Every row gives one point. Each copy is the shape, with its points in the same order, stretched, turned, moved and blurred by noise. Say if it was mirrored as well.
In the rows, 128 means zero.

Shape (8 x 3):
[[101  99 108]
 [128 147 106]
 [136 127 109]
 [145 134 128]
 [117 136 121]
 [107 121 118]
 [107 146 104]
 [115 102 229]]
Copy 1 (8 x 3):
[[102 114  93]
 [120 150 118]
 [132 130 112]
 [134 129 125]
 [110 132 124]
 [103 132 112]
 [106 160 110]
 [ 89  55 192]]
Copy 1 is: only turned
Copy 2 (8 x 3):
[[ 96 102 110]
 [131 143 122]
 [133 122 119]
 [145 124 139]
 [119 133 132]
 [105 122 125]
 [114 145 121]
 [114  72 218]]
Copy 2 is: only turned
Copy 3 (8 x 3):
[[105 120  92]
 [141 158 115]
 [144 142 101]
 [157 134 115]
 [131 140 122]
 [117 131 112]
 [120 157 120]
 [148  41 174]]
Copy 3 is: only turned

Shape (10 x 4):
[[119  99  95 148]
 [110 138  72  78]
 [166 104 141 100]
 [ 91  96 135 124]
 [114  91 126 126]
 [158 131 142 158]
 [114 144 146 125]
 [106 163  88 159]
 [166 125 117 153]
 [147 134  98 139]]
Copy 1 (10 x 4):
[[ 98 120  99 142]
 [ 94 179 125  69]
 [138  86 151 100]
 [ 84 123 139 156]
 [ 96 111 131 144]
 [167 100 128 151]
 [134 145 153 148]
 [123 175  91 144]
 [158 101 110 133]
 [138 125 101 117]]
Copy 1 is: only turned
Copy 2 (10 x 4):
[[163 115 122 144]
 [159 133 125  69]
 [ 98  92 108 114]
 [134 119 167 137]
 [135 103 145 137]
 [109 128  94 158]
 [109 150 131 130]
 [162 175 105 137]
 [128 120  80 146]
 [141 131  90 128]]
Copy 2 is: mirrored
Copy 3 (10 x 4):
[[142  86 100 110]
 [161 117 129  43]
 [174 122 163 124]
 [104 110 152 104]
 [131  98 150 113]
 [149 135 102 148]
 [117 154 139 112]
 [123 136  68  86]
 [167 121  90 141]
 [168 115  92 108]]
Copy 3 is: only turned

Shape (11 x 6):
[[ 96 164 152  96 168  94]
 [111 107  77 111 144 153]
 [177 124 141  99 117 121]
 [142 110  86 169 149 124]
 [111 111 133 151 147  81]
 [132 155 114 111 122 111]
 [123 129  84 150 147  87]
 [172  93 132 132 106 112]
 [ 94 116 128  91 159 117]
 [ 89 174 157 133 120  83]
 [124 153 124 122 125 150]]
Copy 1 (11 x 6):
[[138 179 179 132 162 102]
 [103 137 101 109 156 160]
 [100 117 138  87 105  90]
 [105 112 107 168 132 125]
 [142 117 159 156 156 111]
 [124 150 125 119 138  86]
 [115 126 117 164 166  96]
 [116  84 136 103 109  95]
 [127 146 155 106 165 141]
 [177 171 158 155 140  78]
 [131 160 121 120 114 123]]
Copy 1 is: mirrored
Copy 2 (11 x 6):
[[102 162 137  64 122 138]
 [125  84 123 118 157 138]
 [169 156 133 128 147 123]
 [ 93 113 143 154 175 115]
 [ 89 137 151 128 124 101]
 [124 152 104 113 145 135]
 [ 79 130 121 128 161 102]
 [152 139 143 162 139 105]
 [122 115 142  82 123 128]
 [ 88 177 112 108 101 143]
 [126 138 116 124 143 165]]
Copy 2 is: only turned
Copy 3 (11 x 6):
[[155 177 133  85 170  93]
 [ 95 134  98  88 150 185]
 [126 119 182 150 159 152]
 [121 112  71 150 115 153]
 [142 106  97 129 138  89]
 [105 155 137 124 159 121]
 [118 119  67 140 145 115]
 [121  81 152 160 137 148]
 [138 146 126  70 165 137]
 [113 160 130 106 137  55]
 [103 158 146 117 127 152]]
Copy 3 is: mirrored
